Each row of a before or after table is a point. The points were changed in one or more steps. Then noise was added and the rows were shuffled. The steps act on how far a point lies along the listed directions, d1 being the first. Name the steps. A step turns or swaps two directions, mirrors them in a line or flattens them onto one, adds a multiple of one to another, or multiplies one. Angles are multiples of 10 degrees, from the lower direction toward the higher: turns from -170 to 170, lines from 10 to 170 but not 90. Use the fewest steps. Two steps may share a direction if one is a turn and the other turns, adds or multiplies; they go together, in the order done. Otherwise the lowest direction goes first.
In the rows, 128 means zero.

Directions:
(1): [ 83 137 116]
(2): [134 174 140]
Before:
[[ 79 189 127]
 [150  91 134]
 [102 150 137]
 [153 128 132]
 [149 186 155]
 [131 116 114]
 [ 98 171 122]
 [110 171 130]
 [102 137 122]
 [103 137 118]
 [ 76 138 103]
 [ 84 146 118]]
After:
[[112 155 137]
 [140 186 135]
 [ 64 125 115]
 [ 85 192 132]
 [151  93 133]
 [144 124 121]
 [127 156 134]
 [128 157 129]
 [124 103 119]
 [ 99 173 122]
 [ 95 160 121]
 [126 177 136]]
Steps: swap d1 and d2

Directions:
(1): [179 122 112 136]
(2): [127 177 117 149]
(3): [143 135 179 139]
Before (13 x 4):
[[160 111 114 127]
 [152 127 131 134]
 [119 102 120 112]
 [154 122 127 131]
 [129  98 127 105]
 [134  96 113 110]
 [154 113 125 131]
 [165 117 137 126]
 [136 104 175 131]
 [138 102 147 125]
 [142 123 133 136]
 [131 114 157 121]
 [146 109 148 125]]
After, 13 rows:
[[166 104 172 136]
 [173 113 181 135]
 [149 125 150 140]
 [129  96  84 109]
 [162 112 127 133]
 [184 121 166 135]
 [180 113 249 153]
 [166 107  98 126]
 [149  93 103 106]
 [145  89  69 105]
 [158 119 199 133]
 [160 124 138 133]
 [157 130 151 139]]
Steps: add -0.7 times d2 to d1; multiply d3 by 3

Directions:
(1): [163 157 171 141 118 109]
(2): [110 180 116 137 161 138]
(3): [159 139 113  73 137 126]
(4): [154 143  93 149  92 153]
(5): [121 130 161 113 121 184]
Before (10 x 6):
[[139  77 157 142 101 116]
 [167 178  67 104 124 110]
 [ 97  76  76 143  99 172]
 [127 131 149 171  93 131]
 [ 73  74 214 102 141 140]
 [117  97 117 165 111 117]
 [130 137 106 156 144 111]
 [ 96 103 106 174 123 113]
 [120 177 141 128 145 120]
 [134 115 154 124 159 112]]
After:
[[133 135 156 142 103 134]
 [ 93  73  95 115 111 182]
 [138 141 105 149 139 125]
 [149  80 150 133 102 112]
 [144 119 134 138 151 100]
 [113 112  98 149 119 125]
 [144 174  96 123 117 141]
 [128 103 116 142 110 127]
 [ 96  78 166 108 144  85]
 [121 179 135 134 141 117]]
Steps: multiply d3 by 0.4; turn d4 and d5 by 40 degrees; multiply d4 by 0.7

Directions:
(1): [163 145 122  89 158 153 137  91]
(2): [148 153 156 124 152 140 131 187]
Before:
[[138 122  98 101 133 145 146  59]
 [150 130 112 102 135 132 127  65]
 [132 127 100 116 132 146 140  78]
 [115 130 126 126 124 126 141  91]
 [157 144 132  89 149 146 127  86]
 [153 150 126  96 145 158 114  96]
 [ 75  94 145 192  66  78 117 176]
 [ 98  99 119 134 113 126 127 102]]
After (8 x 8):
[[114 134 151 154 118 125 141 204]
 [116 135 138 156 126 128 134 181]
 [ 93  81  97 141  76  96 127  35]
 [ 96 103 130 144 109 120 127 137]
 [133 142 157 150 132 110 120 190]
 [104 135 142 146 123 117 138 146]
 [144 152 166 127 143 132 123 176]
 [139 158 150 122 140 150 109 174]]
Steps: swap d1 and d2

Directions:
(1): [139  96 127  88 133 135 154 134  66 157 122]
(2): [107 129 153 143  71  86 168 112 119 129 134]
(3): [118 122 151 135 171 128 141  73 106  83 137]
(4): [170 157  94 149 129 146 168  97 134 154 151]
(5): [191  98 124 111 105 107 118 112 142  96 106]
Before:
[[167 116 121 107 129 128 127 149 129 145 118]
 [120 127 136 114 119 131 141 138 118 137 117]
 [164 106 141 121 136 100 100 129 167  89  99]
 [144 131 129 125 127 133 137 125 117 147 122]
 [130 133 132 131 138 125 114 140 135 140 135]
 [118  93 139 122 145 125 113 131 123 128 121]
 [137 122 133 112 142 126 124 108 117 111 118]
 [135 113 143  95 108 104 131 139 119 127 102]
 [118 100 132 130 143 132  95 137 131 135 121]
 [128 127 125 119 131 110 130 135 146 132 136]
 [139 145 108 129 132 138 116 122 140 115 122]
 [162 115 121 122 140 154 138 109 107 122 122]
 [103 102 190 137   7  19 195  95  97 126 133]]
After:
[[132 144 130 140 124 131 123 128 142 138 124]
 [178  94 140 104 143 104 117 120 140  98  98]
 [115 108 136 139 149 126 113 120 140 120 127]
 [146 130 107 112 132 138 123 128 120 125 117]
 [134 125 132 121 140 126 117 139 123 143 133]
 [112 142 137 132 121 130 132 134 141 125 120]
 [ 93 128 191 166  11  18 186  85 132 109 142]
 [121 103 131 135 148 134 101 128 130 132 123]
 [130 122 126 113 132 110 133 136 137 134 134]
 [146 140 121 151 134 151 118 114 151 109 127]
 [122 138 144 127 112 103 119 128 157 108 112]
 [148 137 126 133 129 125 109 151 167 127 122]
 [135 136 131 127 142 127 121 103 136 105 123]]
Steps: mirror d1 and d5 in the line at 100 degrees; turn d3 and d4 by 20 degrees; multiply d4 by 0.7

Directions:
(1): [134 155 139  97 136 165  87  77 134 158 146 141]
(2): [104  86 146  86 101  87  94 115 149 111 121 124]
(3): [ 99 162 147 129 184 109  94 153 124 106 139 102]
(4): [153 137 116 150 131 101 106  97  94  81 123 173]
(5): [126 134 163 103 108 173 130 138  87  93  90 113]
(6): [135 149 129 126  87 145 106 176 150 106 172 155]
Before:
[[ 78 146 166  93 199 101  81 119 126 137 132  90]
 [138 130 122 111  87 175 107  92 133 137 140 167]
 [140 163 153 110 104 168  90 118 125 119 155 151]
 [161 143 128 127 111 149 112 130 113 112 125 154]
 [123 140 135 128 180  87  86 124 114 100 127 121]
 [114 153 139 144 166 124 109 130 119 148 143 122]
 [128 167 130 145 176 106  75 126  83  61 121 150]
 [140 145 133 138 147  99 100 119 121  83 144 153]
 [130 125 139 123  86 140 109 140 105 115 118 143]
 [ 83 139 156 102 203 148 106 163 119 137 120  71]
 [113 165 143 106 199 136  80  54 110 130  92 123]]
After (11 x 12):
[[ 99 146 137 138 111 131 133 237 160  88 137 110]
 [139 153 119 133 107 149  89 123 121  94 157 175]
 [110 155 153 121 170 123 106 136 144 120 151 108]
 [106  91 132 101 110 180 174 190 149 167 122  89]
 [105 126 142 123 165 111 121 178 151 140 140  79]
 [ 92 117 141 115 111 136 162 206 171 165 154  89]
 [146 157 141 117 137 149  98 129 113 108 121 143]
 [132 169 153 117 106 167  92 132 132 122 163 144]
 [112 125 136 127 119 127 130 164 143 155 140 112]
 [133 146 134 125 121 143 100 117 102 133 115 132]
 [ 83 166 155 117 194 138  97 179 126 117 126  79]]
Steps: swap d1 and d6; flatten d2 and d5 onto the line at 110 degrees; turn d3 and d4 by -70 degrees

Directions:
(1): [140 116 117 131 194 136 121  94 117 108 141  96  79 148]
(2): [144 143 174 138 161  78 107 111 117 177 143 142 149 132]
(3): [161  83 133  84 125 112 129 116  93  87 134 133 171 141]
(4): [137 145 115 147 153 126  84 151 169 101 111  95 178 143]
(5): [151 152 129 138 152 124 131 144 107  96 130 137 127  45]
Before, 9 rows:
[[113 122 112 140 121 156 160 141 134  94 120 134  87  74]
 [147  72 179  93 169  91 145  59  71 161 156 138 102 195]
 [166 113 160 101 138  88  87 109 135 107 119 108 189 181]
 [150  91 120 134 200 137 131  81 101 107 150  89  61 132]
 [ 92 121 113 146  88 160 139 147 154  91 109 107 116 136]
 [121 185 136 160 129 150 119 141 173 116 119 119 128 122]
 [124 121 124 116 122 132 119 146 121 111 124 109 152 133]
 [129 130 134 132 159 140 130 109 124 120 137 131  94 157]
 [153  82 192 103 165  93 135  77  70 152 147 157 148 154]]
After (9 x 14):
[[126 127 139 117 128 121 126 137 110 129 132 120 141 120]
 [130 135 128 131 162 147 127 113 119 102 138 127  92 139]
 [119  73 104 104 121 183 149 117 117  65 110 115 119 159]
 [134  80  88 101 150 177 157 114 104  41 121  99  81 135]
 [148 109 116  88  92 141 137 126 124  68 108 119 132 127]
 [125 128 178 149 160  89 120 111 138 169 133 136 129 137]
 [147  85 128 132 198 131 127  75 106 117 149  88  64 152]
 [127 150 173 162 137  92 118 134 118 133 132 135 137  79]
 [124 170 155 148 114 134 134 123 154 140 130 137 128 138]]
Steps: flatten d1 and d4 onto the line at 170 degrees; turn d2 and d5 by -150 degrees; multiply d3 by 0.7

Directions:
(1): [ 80 177 103 121 114 114 140 147 172 141 125 118 123 137  95 157 128  75]
(2): [ 77 128 123 117 128 152 153 138 102 177 139 113 156 117  99 104  90 175]
Before, 13 rows:
[[140 127 138 135 126 126 129 126 118 113 128 131 116 126 142 124 134 130]
 [126 117 136 134 129 132 133 122  98 140 135 123 136 113 137 110 120 162]
 [ 84 145 112 117 126 137 144 129 136 157 135 118 143 126  97 118 112 132]
 [158 117 141 137 145 136 123 113 114  99 123 140 124 125 148 116 134 138]
 [101 138 124 126 128 139 136 131 127 140 120 121 135 128 117 118 127 126]
 [110 142 125 134 124 124 138 125 150 137 126 119 123 122 123 137 123 112]
 [ 91 144 115 109 112 132 136 136 138 143 127 123 132 124 102 123 123 125]
 [158  97 146 130 148 127 118 113 100 115 124 133 125 128 149 111 131 160]
 [148 107 142 124 131 128 125 120 107 115 123 140 124 125 138 115 129 146]
 [137 139 127 127 133 122 123 130 137 116 124 137 114 134 134 140 135 114]
 [122 143 115 126 134 113 133 131 151 129 128 127 130 129 136 131 123 111]
 [128 134 123 125 128 130 126 128 136 120 125 131 130 132 127 134 131 113]
 [168  96 150 143 140 139 117 114  96 111 126 127 127 120 150  97 130 164]]
After (13 x 18):
[[ 99 148 119 120 132 134 138 140 132 143 127 127 127 132 114 133 116 129]
 [212  35 176 136 166 148 107  89  42 106 128 144 134 116 187  71 126 234]
 [234  21 187 151 162 161 100  86  26  97 130 140 138 105 197  50 127 248]
 [192  82 158 147 140 127 108 102  84 100 129 140 122 112 177 104 143 169]
 [179  68 162 129 142 141 118 106  68 111 126 146 132 117 162  90 123 194]
 [ 89 169 102 121 125 110 143 143 170 145 129 120 132 131 114 140 117  93]
 [103 180 101 121 116 102 127 132 193 115 122 126 111 143 102 162 149  47]
 [ 87 180  99 112 103 108 131 145 187 120 116 124 112 140  95 159 146  58]
 [110 154 117 131 123 122 129 133 155 120 113 125 119 136 118 140 145  84]
 [ 83 172 109 130 114 116 146 135 180 144 123 113 119 130 104 156 125  77]
 [174  77 161 139 158 158 125 101  64 112 131 143 142 111 161  79 116 203]
 [103 145 115 121 125 132 134 137 139 135 127 124 135 129 110 136 121 112]
 [140 112 144 132 130 137 131 123  97 123 132 128 127 120 143 109 123 162]]
Steps: multiply d1 by 3; multiply d2 by -1

Directions:
(1): [141 163 126 123 153 155 139 127 178 123 153 118 109 144 117  94  83  59
 140 127]
(2): [177 152  77  97 103 140 129  65 127 143 100 128 160 159 120 116 148 131
 139 129]
Before:
[[125 143  92 126 114 123 123  85 129 144 122 120 128 138 130 139 139 137
  133 136]
 [101 112 155 160 132 116 127 170 113 123 127 140 129  98 128 159 123 134
  139 121]
 [155 191 138 107 147 175 140  98 202 120 153 114  98 158 114  92  90  50
  147 130]
 [122 126 133 131 142 128 113 153 152 120 134 128 111 121 134 126  89 105
  122 128]
 [112 107 134 133 127 117 115 132 124 120 128 132 119 116 134 140 136 149
  128 124]
 [ 92 113 165 144 137 131 129 167 134 121 144 141  96 104 144 124 128 135
  119 122]
 [133 140 127 121 124 120 125 120 128 126 125 119 132 136 129 132 134 135
  137 127]
 [145 138  93 100 127 127 134 116 137 114 116 113 127 142 122 113 124 121
  135 146]
 [128 133 132 137 126 126 118 140 113 131 132 134 136 111 125 143 131 150
  130 123]
 [125 133 128 132 106 111 122 120 116 131 125 124 135 127 122 131 156 147
  110 124]
 [174 205 118 107 161 172 143  98 215 144 171 105 100 163 101  63  82  11
  149 123]
 [151 132 112 126 115 141 116 104 109 144 101 134 160 133 126 153 134 141
  133 115]]
After (12 x 20):
[[137 140 127 124 123 117 124 113 135 126 121 119 134 135 127 134 135 137
  137 131]
 [116 176 175 142 194 158 141 174 218 125 204 105  58 123 109  76  62   4
  138 120]
 [128 143  91 125 114 122 121  77 128 145 121 121 130 144 130 137 141 134
  131 136]
 [109 120 142 140 149 126 115 166 149 120 140 125 109 116 133 128  84 101
  121 127]
 [136 137 125 130 121 129 113 130 114 135 128 134 140 117 124 137 137 155
  130 122]
 [111 118 143 153 125 117 131 156 113 123 123 141 134 104 131 156 128 139
  141 120]
 [135 135 100 103 128 123 134 124 132 114 118 115 120 139 124 118 123 122
  131 142]
 [162 137 105 123 114 145 116  94 111 151  92 134 163 139 129 150 143 142
  134 114]
 [119 109 126 125 124 117 113 124 121 121 125 130 125 123 133 135 143 151
  132 124]
 [136 142 118 125 100 114 123 111 113 138 119 127 143 133 118 132 161 143
  115 125]
 [ 93 111 162 144 136 132 128 165 138 123 141 140  97 105 143 123 128 133
  121 127]
 [111 171 182 133 171 169 140 155 200 110 181 113  71 132 118 103  72  48
  133 129]]
Steps: add -0.7 times d1 to d2

Directions:
(1): [139 114 174  92 176 103 113 130  90 133 112 106 150 146 135 136 134  78
  72 127 132 136 102 165]
(2): [ 81 167 161 121 130 136 107  72 147 154 169  91 141 150 101 122 102 128
 140 106  81 143 141 138]
(3): [192 177 130 123 123  79 109 111 115 131  86 100 155 119 114  99 134 168
 137 111 112 104 113 100]
Before (11 x 24):
[[135  79 116 126 144 135 129 178 116 102 110 163  97 133 141 135 148  85
  111 143 165 128 129 143]
 [169 106 120 119 149 101 115 154 106 123 115 121 135 128 146 128 149 121
  107 118 149 117 113 133]
 [126 114 139 129 132 133 125 120 128 143 145 126 133 149 128 123 137 123
  115 131 142 129 116 131]
 [147 166 176 101 166 102  82 101  99 152 113  80 159 148 119 127 117 112
  103 106 104 117 101 155]
 [164  75 153 104 182 107 125 178  70 106  68 135 123 133 161 139 152  74
   69 152 178 141  81 168]
 [154 144  92 139 109 124 135 126 143 137 112 121 137 115 132 109 126 185
  155 122 123 107 131  92]
 [106 145 156 114 147 120 110  89 123 149 132 100 152 147 105 126 125 124
  120 117  90 131 128 140]
 [144 163 111 153 106 131 115 114 131 139 136 111 117 125 118 106 132 164
  168 136 121 116 153 123]
 [173 160 108 141 119  99 131 122 122 136  95 118 146 119 128 112 133 157
  144 124 122 123 132 102]
 [135 129 156 125 127 115 118 112 129 126 127 128 141 128 124 129 127 123
  124 136 121 121 124 115]
 [100 149 148 119 124 119 118  92 132 121 145 100 140 153 125 123 113 129
  138 119  99 130 122 143]]
After:
[[160 156 206  74 198  81  68 104  74 155  96  64 177 160 125 136 123  76
   60 105 109 126  81 185]
 [137 127 161 120 133 115 113 113 123 126 124 124 145 132 124 132 126 121
  112 133 122 121 120 122]
 [133 165 113 146 109 122 130 108 140 143 124 116 137 123 123 112 121 156
  159 120 108 133 146 108]
 [134 111 149 122 141 124 125 127 121 139 137 128 138 151 127 124 146 117
  105 136 145 134 114 135]
 [122 152  70 159  86 152 141 116 172 137 142 127 124 116 123 110 114 197
  184 123 115 111 150  83]
 [139 141 162 106 157  95 106  98 106 144 103  92 161 146 102 123 135 117
  101 120 100 122 114 142]
 [130  57 213  67 235  99 105 163  46 123  78 110 141 167 163 152 149   6
   12 151 167 159  65 219]
 [137  99 146 104 172 109 107 141 105 134 137 102 142 146 144 145 144  90
   85 115 142 132 113 151]
 [122  76 132 115 153 137 123 168 110 106 119 156  99 145 144 144 147  68
   94 140 161 137 126 156]
 [135 169  91 174  85 145 123 114 154 136 147 122 106 121 111 105 133 190
  191 136 117 118 168 108]
 [127 150 138 116 126 101 118 102 120 114 117 100 151 147 131 122 125 136
  133 121 108 122 112 140]]
Steps: multiply d1 by 2; flatten d2 and d3 onto the line at 50 degrees
